Each row of a before or after table is a point. One or more steps were done to the points. Then noise was added and the rows were shuffled. The steps act on how far a point lies along the listed directions, d1 being the first. What was done? A step turns or swaps two directions, mirrors them in a line or flattens them onto one, adds a multiple of one to another, or multiplies one. Angles are multiples of 10 degrees, from the lower direction toward the higher: turns from -170 to 170, lines from 10 to 170 but not 90. Use the fewest steps. Two steps may share a direction if one is a turn and the other turns, adds or multiplies; they go together, in the order done. Otherwise the lowest direction goes first.
In the rows, 128 means zero.

Directions:
(1): [121 190 140]
(2): [183 128 160]
(3): [ 97 114 182]
Before (14 x 3)
[[158  70 200]
 [152 111  84]
 [131  89  68]
 [ 80  90 149]
 [116  89 139]
 [148 168 127]
 [167  90 111]
 [167 106 198]
 [147  93 185]
 [116 105 181]
 [134 105 108]
 [114  91 118]
 [ 88 178 125]
 [138 110 143]]
After (14 x 3)
[[184 108 207]
 [144 109 142]
 [121 106 188]
 [113  90 139]
 [152 168 131]
 [173  70 211]
 [152 107  83]
 [132 105 105]
 [111  93 115]
 [175  89 115]
 [160  89 192]
 [122  87  64]
 [ 78 176 122]
 [ 72  88 144]]
Steps: multiply d2 by 1.3

Directions:
(1): [110 102  81 182 114 189 122 153]
(2): [140 167  85  94 163 132  67 162]
(3): [174  93  87 166 138  63 125 130]
(4): [104  48 129  87 150 134  95 107]
Before (8 x 8)
[[139 125  89 186 114 127 111 152]
 [149 224 218  64 136  66 143  97]
 [ 87 106 126 114 130 191 105 140]
 [147 213 122  96 148 109 143 144]
 [118 124  99 170 125 158 132 139]
 [ 89  58 120  45 175 150  71 105]
 [121 184 129 147 127 168 124 135]
 [149 201 135 103 119 133 124 159]]
After (8 x 8)
[[ 75  33 155  67 147 156 112  83]
 [132 185 167 120 118 113 198 118]
 [130 114 104 198 105 128 132 141]
 [111 172 139 154 118 172 138 126]
 [149 227 215  62 134  65 131  99]
 [ 82 105 127 116 126 192 109 139]
 [118 127  99 171 126 158 129 140]
 [132 176 174 125  96 135 169 132]]
Steps: mirror d2 and d3 in the line at 100 degrees

Directions:
(1): [ 98  49 209 120 156 130 135 124 144  95 135 121]
(2): [102 119 130 139  82  35 129 164 100 129 170 105]
(3): [ 94 123 131 205 128 178 115 125  55 126 157 144]
(4): [165  67  71 144 120 122 175 104 145 107 170 175]
Before (13 x 12)
[[164 153 121  83 133 122 138 117 171 115  97 121]
 [171 128  87 110 137 132 139 134 167 130 118 159]
 [131 125  94 166 124 148 134 123 110 127 155 151]
 [146 146 133  99 141 131 135 119 154 127  94 128]
 [155 136 100  85 121 129 136 134 170 143 117 120]
 [129  93  96 158 117 113 145 118  91 137 153 144]
 [134 128  82 160 117 134 141 115 111 125 155 147]
 [146 120 106 114 139 146 140 119 155 127 119 138]
 [123 125  84 189 119 165 130 115 102 118 152 146]
 [149 167 102  87 130 110 132 138 141 149 113 116]
 [151 136 129  98 136 127 138 124 141 139  99 136]
 [133 113 112 155 106 108 144 124 116 125 152 133]
 [138 131  76 170 112 149 141 117 102 137 161 155]]
After (13 x 12)
[[111 100 162 148 120 111 136 130 117 118 144 117]
 [132 109 140 109 149 145 135 121 158 120 115 129]
 [109  38 156 154 145 135 157 107 131  90 171 146]
 [111   6 162 163 146 149 165 104 129  88 184 164]
 [101  48 148 183 141 167 143 108 119  87 163 145]
 [ 95  79 164 148 133 117 127 126  92 131 137 119]
 [167  34 102  98 143 104 193 109 175  99 166 165]
 [152 112 127 101 138 127 150 117 148 128 108 145]
 [152  64 126  85 133 126 161 124 187 112 138 136]
 [154 128 119 103 137 128 147 113 160 123 105 141]
 [110  61 156 158 146 148 142 117 124  99 162 148]
 [168 106 122  87 140 122 159 108 183  99 113 138]
 [148  50 156 105 162 131 151 130 183  96 128 157]]
Steps: multiply d1 by 3; turn d1 and d4 by -120 degrees

Directions:
(1): [ 92 151 127  89 116 121  87 102 194 175 124 136 152 146 142 140 220 103
 174  82 182 169 106 117]
(2): [177 119 141 135 137 151  90  80  80 115 120  93 162 193 101 108 110 218
 139 100 179 160 133  84]
Before (11 x 24)
[[108 116 115 134 125 101 131 147 156 119 125 131 107 108 132 128 136 101
  113 124 126 101 125 144]
 [ 77 133 117 131 131 106 173 187 144 135 127 164  82  73 169 134 100  63
  122 175  66  92 127 176]
 [ 90 148 128  83 108 101 102 113 205 177 114 136 161 108 137 134 222  87
  175  87 163 156 104 112]
 [151 116 120 144 118 130 128 138 103 133 133 117 116 127 123 116  91 132
  106 136 116 119 134 122]
 [ 60 153 116 105 135  83 179 169 203 159 129 173  91  55 156 153 151   7
  121 136  60  92 112 193]
 [134 132 110 138 127 130 120 131 106 126 122 119 144 127 118 123  94 158
  109 136 113 139 142 130]
 [168 136 135 115 136 144  79  73 108 117 116  97 176 179 133 109 119 179
  145 102 208 173 125  83]
 [144 115 135 147 122 126 118 133  97  96 139 116 120 132 122 123  95 149
  124 142 142 118 125 149]
 [149 121 120 129 141 142 133 125 113 107 139 133 118 111 123 127  87 132
  122 132 123 131 134 129]
 [134 123 147 152 127 132 163 149 101 111 132 122 122 103 136 128  73 100
  106 164  89  87 108 146]
 [ 82 135 125  95 110 131 119 124 166 161 139 160 141 128 143 143 199 109
  142  88 171 158 110 107]]
After (11 x 24)
[[125 112 118 139 127 111 120 132 139 113 123 117 117 127 123 121 123 130
  116 117 140 110 129 131]
 [144 116 118 141 116 127 131 142 110 136 133 122 113 120 125 118  94 122
  105 139 109 117 133 128]
 [144 121 151 154 130 137 158 141  91 109 130 116 128 113 131 124  67 115
  106 161  97  91 110 138]
 [111 143 132  89 112 108  91  98 183 169 114 125 173 132 126 126 209 121
  176  79 179 165 107  97]
 [122 121 128 141 140 128 146 151  96 117 121 135 106 125 144 116  72 141
  124 158 100 113 134 144]
 [ 95 132 127  97 112 137 112 115 155 156 136 152 147 142 134 138 193 129
  142  84 180 165 113  96]
 [143 123 119 129 140 140 136 129 119 109 140 137 116 106 125 129  89 123
  122 135 118 128 133 133]
 [129 138 132 122 150 114 140 113 131 132 119 127 128 133 119 126 109 125
  124 111 113 123 124 141]
 [122 136 109 134 124 124 126 138 116 130 123 126 140 115 123 127 100 141
  110 140 105 135 140 137]
 [126 145 124 105 126 126 102 107 155 132 122 125 153 130 155 125 146 106
  142 118 176 152 119 115]
 [134 118 133 145 119 121 122 143 109  99 140 122 114 120 128 128 102 130
  125 146 135 113 122 158]]
Steps: flatten d1 and d2 onto the line at 10 degrees

Directions:
(1): [151 128 149  75 125 123 186 173  77 115 137 115  79 159 168 158 156  95
 135 190 149  99 198 144 120 190 135 123 145 129 137  92 126 115 123 129
 123  89 168 135  90 101  51  96  31  61 138  77  99 103 166 178  95 178
  89 136 179 142 173 144 160 135  97  69]
(2): [101 110 161 140 140 172 134 116  29  97 128 148 105 118  90 158 166  98
 171 114  84 155 111  56 129 135 189 181 163 155 140 123 131  79 150 117
 105 177 191 105 156 165 120  91 197  99 157 111 146 207 136 159  74 114
 118  69  83 106 128 163 173 130  65 164]
(3): [151  82 147 119 137  88 221  94 173 115  61 137 138  93  95 123  57 186
 162 117  99 100 118 156 174 125 169 118  47  72 120  87 131 150 118  92
 147 116 115 186 183 125 126  90 124  75 112 147 123 191 176 140 133 150
 105 113 135  98 201 142 115 174 110 190]
(4): [ 78 108  90  48  78 133 120 128  99  81  87  90 131 122 121 152  92 121
  89  94  98  81 117 184 134 153 116  98 177 175 161  70 171 124 140 130
 148 160  57 107 159 113 154 196 170  54 166 145 107 166  98 153 192 154
 112 135 107 172 125 192 172  97 164  94]
(5): [ 88 112 127  76 127 115 120 126 117 154 177 104 192 120 109  97 100 149
 166 198  89  57 133 123 118 157 122 218  70 144 128 170 153 118  94 128
 204 122 159  63 141 171 179 142 108 113 139  52 125 124  84  62 119 184
  67 125 118 133  80 121  98 179 123 130]
Before (11 x 64)
[[145 164 105 132 113 105 111 136 166 147 170 127 143 156 155  92 156 139
  119 191 155 117 156 149 111 135  65 136 102 122 107 154 128 153  96 145
  154  65 110 131  95 112 135 152  70 152 100  93 144  43 100  95 154 130
  145 165 162 139 110  82  77 123 171  81]
 [124 102 136 145 149 135 149 118 104 138 141 157 153 121  87 103 123 153
  158 163 115 136 113  87 137  81 142 203  75  99 118 180 129 117  82  82
  149 129 187  96 167 171 127  96 141 133 107 105 152 163 119 104  72 126
   88 129 103  90 110 129  99 173 108 175]
 [166 155 113 117 128 123 133 169 155 146 146 119  88 162 184 125 171 125
  122 142 189 128 168 157 127 133  90  74 158 124 118 111 124 141 119 144
  118  86 124 158  73  78  86 125  49 138 122 138 117  60 135 170 130 130
  143 169 151 140 140 115 132 113 131  70]
 [149 161  97 145 135  99  84 126 187 162 158 138 172 144 158  92 119 169
  104 144 167 128 121 148  95  84  72 131 101  98  95 172 109 159 116 141
  137 119  94 135  80 132 171 148  85 192 113 147 118  69  92  71 153 120
  156 176 143 129  63  81  55 124 196 117]
 [134 159 140  94 138 154 140 173  68 148 203 119 133 182 172 124 170 116
  177 225 154 103 188  87  95 167 139 193 101 130 121 177 114 117 102 134
  132 114 231  92  73 132  69 112  53 134 157  66 133  89 135 127  70 195
   71 118 140 121  95 121 129 143  76  79]
 [135 106 157 147 147 107 179 108 164 142  90 140 129 105  91 151 106 184
  145 113 125 120 124 125 176 101 148  99  75  93 107 119 123 146 133 118
  128 131 134 179 153 130 112  89 106 119 101 149 128 165 168 135 127 127
  139 110 116  99 176 112 111 160 137 195]
 [165 128  96 184 138 121 127  90 217 124  52 132 105  98 104 141  89 156
   91  31 153 201  85 157 147  67 134  26 146 102 124  67 126 165 126 104
  107 159  52 187 161  98 141 150 194 157 115 238 133 171 144 135 204  63
  201 110 113 111 158 131 129  98 173 154]
 [151 106 164 164 157 123 178 103 130 145 111 145  72 116  97 146 127 156
  171 112 121 166 126 102 133 123 180 121  96 106 116 100 123 134 140 117
  104 119 142 145 128  97 113  88 156 141 109 156 150 168 170 139  93 108
  126  93 117  97 174 134 111 169  99 192]
 [145 145 132 172 155 147 106 122 132 145 123 151  97 141 122 140 137 123
   95  70 150 186 129 116 133  95 130  69 156 109 128 113 118 122 153 157
   90 143  99 153 130 114 130 124 157 156 118 166 156 138 160 178 149  62
  161 101 121 124 146 107 146 116 137 134]
 [179 159 130 211 161 139 117 136 179 165 162 152 119 159 149 106 168  95
  127 131 184 179 142  92 100 110 101 121 107 100 107 160  77 135 117 137
   93  97 176 140  80 107 102  99  97 221  76 117 158  60 147 121  88  91
  168 152 161 104  99  47  87 117 131 124]
 [124 119 142 123 136 155 114 169  56 105 123 132  79 161 148 155 174  91
   95 109 134 150 129 137 137 160 145  79 204 155 129 116 129 107 160 132
   97 157 149 146 111 124  72 117 134 115 152 128 134 134 130 177  93 106
  144  83 156 152 163 170 176  98  96 106]]
After (11 x 64)
[[140 155 146 180 128 163 125 126  57  95 136 166  74 147 125 147 218  89
  141 131 131 193 133  71 119 126 141 139 179 145 119 123 118 106 146 137
   76 126 162 147 118 126  93 102 162 129 126 121 168 137 140 175  98  79
  177  96 116 112 141 126 149  91 102 122]
 [151 111 144 135 149  92 171 108 188 176 130 124 112 122 115 114  90 183
  156 147 138 121 137 146 128 131 137 124  51  93 110 120 133 163 114 125
  148  86 113 135 116  90 139 116 104 153  96 141 137 113 151  92 123 139
  107 132 143 113 157 108  69 190 140 169]
 [127 127 113  83 125 112 104 181 138 145 146 101 130 164 173 113 127 130
   77 158 152  88 147 197 129 168  86  78 144 136 117 140 138 146 123 142
  155 110 108 134  93 116 108 156  64 132 131 104 115  61 101 117 137 147
  121 134 191 175 138 138 121 124 147  75]
 [144 150 138 193 150 159  96 114  81 105 125 179 104 137 126 146 185 121
  128  84 145 207  95  67 104  75 147 132 181 121 110 138  99 109 166 128
   61 182 145 150 102 145 124  95 181 168 139 178 141 164 132 151  96  66
  184 111  98  99  94 128 127  94 122 158]
 [133 108 153 142 148 101 177 110 176 149  93 136 132 105  95 145  98 188
  139 122 126 112 126 132 177 101 140 100  67  90 105 122 127 151 131 119
  136 123 131 180 152 129 115  93  97 120  98 148 126 154 164 127 134 131
  137 118 121 101 172 106 103 163 143 192]
 [166 131  84 171 132 102 123  94 249 139  62 121 127 101 113 125  66 169
   86  49 159 179  93 183 146  71 112  23 123  98 121  78 130 182 110 106
  129 142  36 182 156  93 153 164 165 163 109 230 125 144 132 112 220  79
  191 127 126 118 150 116 110 107 194 143]
 [178 159 135 221 164 148 116 132 159 153 160 160 107 159 146 116 180  86
  131 121 177 192 138  78  99 110 116 122 123 102 109 153  75 127 125 133
   79 111 186 141  84 110  95  89 114 219  82 123 161  77 155 135  79  80
  170 142 152  98 107  56  99 112 120 132]
 [132 157 147 102 141 165 141 171  46 138 196 126 121 180 166 137 182 107
  181 212 151 115 184  75  97 163 153 193 115 134 122 171 110 110 112 135
  117 125 239  95  75 135  62 102  70 128 160  71 137 109 141 142  56 188
   76 108 132 115 102 129 143 138  64  87]
 [127 103 134 141 144 129 149 116 113 144 148 149 158 123  91  99 117 161
  156 168 119 126 117  92 136  82 134 202  66  97 116 182 133 124  77  82
  158 123 179  95 166 170 132 100 130 135 106 100 148 152 115  94  77 131
   87 135 108  92 107 125  90 176 117 170]
 [163 152 128 134 135 142 138 163 113 126 133 135  63 161 173 146 197 106
  132 118 179 159 159 128 129 129 116  74 190 130 123  98 117 122 136 139
   89 108 141 166  81  82  70 105  85 130 130 149 127  97 148 200 110 105
  156 145 136 130 151 130 158 102 104  85]
 [149 150 113 147 148 115  97 129 184 173 139 130 131 144 138 113 109 146
   85 101 159 148 141 154 125 101  92  68 117  98 119 131 126 146 130 163
  129 114  75 148 121 107 151 149 112 170 105 152 144  92 139 140 177  90
  149 135 143 138 132  86 112 132 173 114]]
Steps: mirror d2 and d5 in the line at 60 degrees

Directions:
(1): [163 163 199 195 174 122 169 130 135 147 117 109 129 141  86 156  99 150
 136 122 143 158  45 144 109 124 136 161 152  91 174 125  48 109 143  63
  96  49 131  63 140 135 107 179 145 110  69  76 151 156  98 169  84 196
 183 136 153 135  89 160 119 141 163 144]
(2): [120 179 153  93 141 121 173 135 129 105 125 102 103 174 163 157 142 140
 103 160 154 127 123  76  56  93  61  87 116 200 195 151  82 200 125 160
  95 114 134 174  39 155 169 179  75 156 118 128 178 168 110 117 129 127
  98 107 101 155 134 148  86 149  49 108]
(3): [123 154 101 105 116 119  99  61  94  69 135  90 131 180  68 129  47 163
 170 136 200 163 148 111 179  89 126 165  71  92 109 136 163  58  67 185
 134 112 115 123  69  95 115 167 124 104 172  44 148 128 105 123 125 100
 117 124 107 149  89 150 172 173 106 154]
(4): [134 115 149  60 201  95 144 167  88 119  96 116 124 155  55 133  54  54
 143 122  44 100 134 179  77  75 138 151 137 193  97 110 104 112 114 172
 103 158 120  98 136 124 148  70 118 191 143 113  98 117 109 106 110 170
 150 173  60 138  86  78 107 127 135 149]
Before (8 x 64)
[[138 163 135 125 127 119 164 143 106 129 113 110 121 167 122 134 106 139
  143 142 131 133 110 100 107 102 115 139 121 155 163 138 112 127 128 139
  101 128 129 133  98 123 146 168 107 136 113 106 153 147 117 135 105 156
  137 137 118 151 107 165 116 152  99 138]
 [119 102 100 103  89 120 118 143 172 157 118 152 119 104 182 109 176 108
  121 124 107  79 159 110  82 148 112  84 135 169 130 124 140 176 161 117
  156 187 153 176 134 143 159  87 134 158 136 199 110 134 150 105 137 111
   86 102 128 117 170 105 105 111 105 101]
 [140 110 151 158 149 145 159 188 155 181 125 162 130  84 170 121 199 109
  104 106  47 105 106 141  91 166 153 113 167 135 150 113  88 179 177  53
  143 118 139 117 190 137 131  92 132 118 101 211 116 108 153 133 148 147
  137 123 149 102 188  86 100  91 158  93]
 [101 108  88  26 112 134 132 152 121 115 142 152 117 108 195  95 190 113
  103 164  92  93 201 109 105 101  98  60 116 209 118 121 178 210 119 195
  138 206 117 228  68 119 176  92  85 186 177 207 119 111 167  67 182  47
   68 123  86 112 194  86  94 110  57 100]
 [120 157 148  98 110 106 130 127 126 115 122 118 111 148 159 160 151 167
  107 152 167 117 141  90 101 118  99  92  98 166 164 146 136 177 132 150
  116 128 124 178  84 136 158 150  88 132 125 150 144 150 122 136 124 128
   99  88 121 121 143 141 123 155  73 113]
 [140 120 142 134 131 117 119 101 118 127 118 149 125 117 124 134 112 128
  133 137 118 144 105 136 133 129 146 135 149 116 122 142 123 129 126 117
  108 112 131 102 148 120 114 119 135 137 120 128 128 147 128 128 131 143
  143 144 134 116  94 121 134 117 149 134]
 [ 91  65  60 117  38 138  83 139 144 139 132 148 123  67 232  96 214 129
   83 128 112  87 173 128 134 205 138  65 147 129  99 138 178 162 163 124
  163 191 120 181 163 134 138  70 131 131 142 216 102 101 186 101 175  81
   81 119 138 105 210  92 139  79 100 103]
 [146 149 191 189 143 156 190 148 172 198 133 138 134 129 162 145 207 133
   82 142 117 138  65 129  57 145 103 115 192 118 186 121  61 182 181  48
   98  82 144 108 141 173 121 147 121 123  65 179 147 168 120 145 119 173
  145 111 166 126 131 165  90 115 157 108]]
After (8 x 64)
[[147 115 169 239 101 133 140 137 160 174 121 125 129  73 164 131 173 171
   98 112 141 141  40 159 124 214 163 123 187  49 164 131  58 117 190  11
  121  63 126  68 198 140  92 149 173  89  48 133 131 140 142 172 104 189
  175 130 190 110 149 147 137  96 172 128]
 [121 117  79 100  96 121 117 138  99 131 121 135 134 139 128 104 113 119
  148 130 106 116 162 118 153 121 142 140 113 142 103 127 179 103 123 163
  137 185 125 149 135 103 140 111 121 134 154 137 113 110 142 112 132 117
  119 146 112 134 126 136 143 134 116 138]
 [140 127 158 149 152 143 171 190 156 173 123 153 123  95 180 130 207 117
   97 115  56 104 107 125  69 156 132 100 162 159 170 120  76 198 178  62
  134 111 140 131 164 146 144 109 115 123  99 211 131 120 148 130 147 146
  126 116 140 110 190  92  86  99 134  88]
 [103 105 100 119  82 168 136 143 165 179 149 165 135 108 213 109 246 111
   73 146 102 103 165 111  93 155  97  78 165 150 127 125 162 200 163 120
  139 175 141 184 134 161 138  87 104 137 134 241 118 134 160 101 170  90
   81  99 146 114 180 129 107 100 123  89]
 [132 129 137 104 129 114 126 104 117 113 119 145 116 132 142 139 119 127
  125 150 123 139 121 116 111 117 119 113 137 149 135 149 123 158 121 142
  103 123 132 132 115 128 134 126 113 154 128 137 140 156 127 114 139 129
  122 136 119 126 103 122 119 124 114 126]
 [123 101 114 136  88 117  78 117 127 138 129 148 138  96 134 127 144 155
  134 118 144 118 154 143 182 159 170 132 109  87  90 122 196 102 132 120
  156 147 116 135 180 103 115  97 145  98 144 157  91 104 145 147 128 120
  127 106 154  90 146 121 169 131 156 132]
 [152 100 140 176 115 120 126 140 178 187 113 153 136  86 130 117 146 119
  140 100 105 105  95 152 112 169 157 131 162  94 132 108 104 119 174  45
  151 132 153  97 195 132 118 102 180 125  94 155  99 135 136 146 101 165
  148 121 167 108 138 119 123 109 178 124]
 [169  80 164 185 164 133 126 145 128 181 125 163 157  56  71  93 121 124
  154 105  75 142  79 219 187 150 214 176 171  41  85  80 127  65 147  46
  138 106 110  54 226  87  78  88 196 116 101 122  75  93 147 148 111 155
  203 169 163  80 123 104 143  95 236 155]]
Steps: turn d1 and d2 by 140 degrees; multiply d4 by 1.3
